Each point is reached from the start by the listed moves, each made once or not at all, plus a little noise. Say if it took an odd or an even number of moves. Then give how often each move was made.

Moves:
(1): [ 0.10  0.19 -0.39  0.36  0.01 -0.07]
(2): [-0.05  0.43 -0.11  0.06  0.21 -0.08]
(3): [ 0.21  0.02  0.24  0.18  0.06 -0.25]
Start: [ 0.18  0.17 -0.07  0.16  0.06  0.04]
Points:
[ 0.24  0.78 -0.58  0.57  0.29 -0.12] -> even (1, 1, 0)
[ 0.15  0.61 -0.22  0.22  0.26 -0.04] -> odd (0, 1, 0)
[ 0.28  0.37 -0.45  0.54  0.10 -0.02] -> odd (1, 0, 0)

Moves:
(1): [ 0.31 -0.09  0.01  0.09 -0.24  0.12 -0.11  0.17 -0.17  0.08  0.01]
(2): [ 0.08  0.13  0.03  0.32 -0.06  0.03 -0.12  0.08  0.09  0.00  0.11]
(3): [-0.03  0.02  0.11  0.04 -0.28  0.20 -0.30 -0.19  0.12 -0.07  0.26]
(4): [-0.13 -0.34 -0.11  0.18 -0.02  0.22  0.11  0.11  0.08 -0.11 -0.23]
(5): [ 0.22 -0.04  0.04 -0.31  0.19 -0.11 -0.07 -0.28 -0.16  0.01 -0.55]
(6): [-0.18 -0.01 -0.28  0.26  0.02  0.16  0.62 -0.10  0.01  0.34 -0.29]
(7): [-0.09  0.11  0.29  0.28 -0.29  0.04  0.22  0.10 -0.12  0.03 -0.15]
(8): [ 0.07  0.18 -0.24 -0.31  0.09  0.17 -0.07  0.34  0.06  0.06 -0.14]
(9): [ 0.25 -0.09  0.07 -0.14 -0.29 -0.05 -0.22  0.35  0.29  0.16 -0.06]
Start: [ 0.24  0.07 -0.08 -0.02  0.15  0.14  0.02  0.01 -0.10  0.26 -0.13]
Points:
[ 0.02  0.36 -0.27  0.22 -0.08  0.52  0.81  0.37 -0.13  0.70 -0.71] -> odd (0, 0, 0, 0, 0, 1, 1, 1, 0)
[ 0.58  0.09 -0.12  0.16 -0.28  0.36 -0.07 -0.12  0.25  0.70 -0.64] -> odd (0, 1, 1, 0, 1, 1, 0, 0, 1)
[ 0.41 -0.20 -0.24 -0.22 -0.32  0.70 -0.46  0.62  0.47  0.30 -0.29] -> even (0, 0, 1, 1, 0, 0, 0, 1, 1)
[ 0.31 -0.24  0.21  0.61 -0.72  0.72 -0.07  0.20 -0.19  0.21 -0.22] -> even (1, 0, 1, 1, 0, 0, 1, 0, 0)
[ 1.08 -0.03  0.19  0.04 -0.49  0.32 -0.77  0.13  0.05  0.46 -0.34] -> odd (1, 1, 1, 0, 1, 0, 0, 0, 1)

Moves:
(1): [-0.13  0.05 -0.04  0.01  0.15  0.14 -0.37 -0.01 -0.03 -0.06 -0.15  0.28
  0.02 -0.13  0.32  0.02 -0.09  0.18 -0.28  0.04]
(2): [ 0.00  0.30 -0.13  0.10  0.17  0.29  0.10  0.08 -0.02  0.06 -0.06  0.16
 -0.11 -0.15  0.16 -0.43 -0.47  0.01 -0.19 -0.18]
(3): [-0.08  0.21 -0.38 -0.37  0.11 -0.01  0.10 -0.05 -0.30 -0.03 -0.09  0.14
  0.06 -0.26  0.26  0.17 -0.01 -0.35 -0.09 -0.26]
(4): [-0.07 -0.10  0.02 -0.11  0.11  0.00  0.01 -0.03 -0.44  0.07 -0.07  0.15
  0.08  0.33 -0.02  0.06  0.13  0.00 -0.10  0.16]
(5): [-0.11  0.08  0.17  0.11  0.24 -0.11 -0.14 -0.07  0.15 -0.12 -0.01  0.01
 -0.29  0.29  0.09 -0.18  0.15 -0.05  0.05  0.01]
(6): [ 0.20  0.06  0.17 -0.08 -0.11 -0.04 -0.11  0.00 -0.07  0.11 -0.13  0.09
 -0.08 -0.03  0.14  0.01  0.06  0.11  0.02 -0.02]
(7): [-0.39  0.15  0.10 -0.05  0.03 -0.43  0.27  0.54 -0.20  0.24 -0.33 -0.26
  0.17 -0.13  0.25 -0.10  0.17 -0.02 -0.19 -0.17]
(8): [ 0.02  0.14  0.22  0.33 -0.26  0.13 -0.11  0.04 -0.07 -0.09  0.09  0.10
 -0.18  0.13  0.01  0.03 -0.06  0.07 -0.25  0.09]
(9): [ 0.07  0.12  0.29 -0.02  0.02 -0.06  0.09 -0.11  0.05  0.04 -0.15  0.27
  0.29  0.16 -0.01 -0.08  0.01 -0.15 -0.14  0.14]
(10): [-0.03 -0.16  0.16  0.48  0.03 -0.22 -0.24 -0.01 -0.19 -0.13  0.08 -0.24
  0.25 -0.15  0.16 -0.13  0.31  0.07  0.36 -0.18]
(11): [-0.03 -0.05 -0.05 -0.26 -0.08 -0.06  0.04 -0.08 -0.04  0.05  0.10  0.08
  0.19 -0.04  0.01 -0.14 -0.20  0.02 -0.28 -0.17]
(12): [ 0.29  0.16 -0.19 -0.23  0.01  0.32 -0.46  0.02  0.31 -0.11  0.28  0.00
 -0.09 -0.01 -0.05  0.05  0.03 -0.11 -0.02  0.09]
(13): [-0.05  0.16  0.18 -0.33  0.29 -0.07 -0.20  0.68  0.08 -0.11  0.43  0.20
 -0.15 -0.20 -0.11  0.29  0.13 -0.34  0.17  0.39]
(14): [-0.12  0.38  0.23 -0.03  0.12  0.40 -0.32  0.00 -0.04  0.08 -0.18  0.03
 -0.10  0.33  0.28  0.12 -0.44  0.12  0.19  0.04]
(15): [-0.07  0.12 -0.01  0.12  0.01 -0.06 -0.13 -0.17  0.07 -0.03 -0.20  0.04
 -0.06 -0.06 -0.10 -0.16  0.03  0.03  0.03 -0.26]
(16): [ 0.04 -0.20 -0.02 -0.03 -0.04 -0.15 -0.22  0.11 -0.02  0.17 -0.08  0.07
  0.04 -0.02  0.13  0.08  0.00 -0.26 -0.19 -0.10]
(17): [ 0.20 -0.12  0.02 -0.27  0.01  0.14  0.18  0.14  0.17 -0.15  0.08 -0.03
 -0.05  0.07 -0.06  0.28  0.12  0.09 -0.01 -0.41]
(18): [-0.33 -0.03  0.00  0.10 -0.16  0.07 -0.11 -0.14 -0.09  0.21  0.11  0.28
 -0.01  0.02  0.20 -0.10  0.17  0.01 -0.10 -0.37]
Start: [ 0.30 -0.16  0.19 -0.29 -0.17 -0.02 -0.18 -0.12 -0.18  0.31 -0.17 -0.33
 -0.39  0.20  0.63 -0.38 -0.03 -0.02  0.19  0.17]
Points:
[ 0.06  0.95  0.99  0.22 -0.38  0.69 -0.76 -0.42 -0.33  0.71 -0.65  0.66
 -0.67  0.58  1.34 -1.00 -0.75  0.17 -0.25 -0.38] -> odd (0, 1, 0, 0, 0, 1, 0, 1, 1, 0, 0, 0, 0, 1, 1, 0, 0, 1)
[ 0.27  0.83  0.68 -0.60 -0.33  0.28 -0.60 -0.47 -0.62  0.49 -0.73  0.41
 -0.26  0.44  1.22 -0.45 -0.65 -0.09 -0.34 -0.25] -> odd (0, 0, 1, 0, 0, 1, 0, 1, 1, 0, 1, 0, 0, 1, 1, 0, 0, 0)
[-0.30  1.25  0.62 -0.93  0.23  0.16 -0.23  0.98 -0.70  0.55 -0.39  0.42
 -0.21  0.04  1.46 -0.53 -0.88 -0.65 -0.57  0.09] -> even (0, 1, 1, 0, 0, 0, 1, 1, 1, 0, 1, 0, 1, 1, 0, 0, 0, 0)
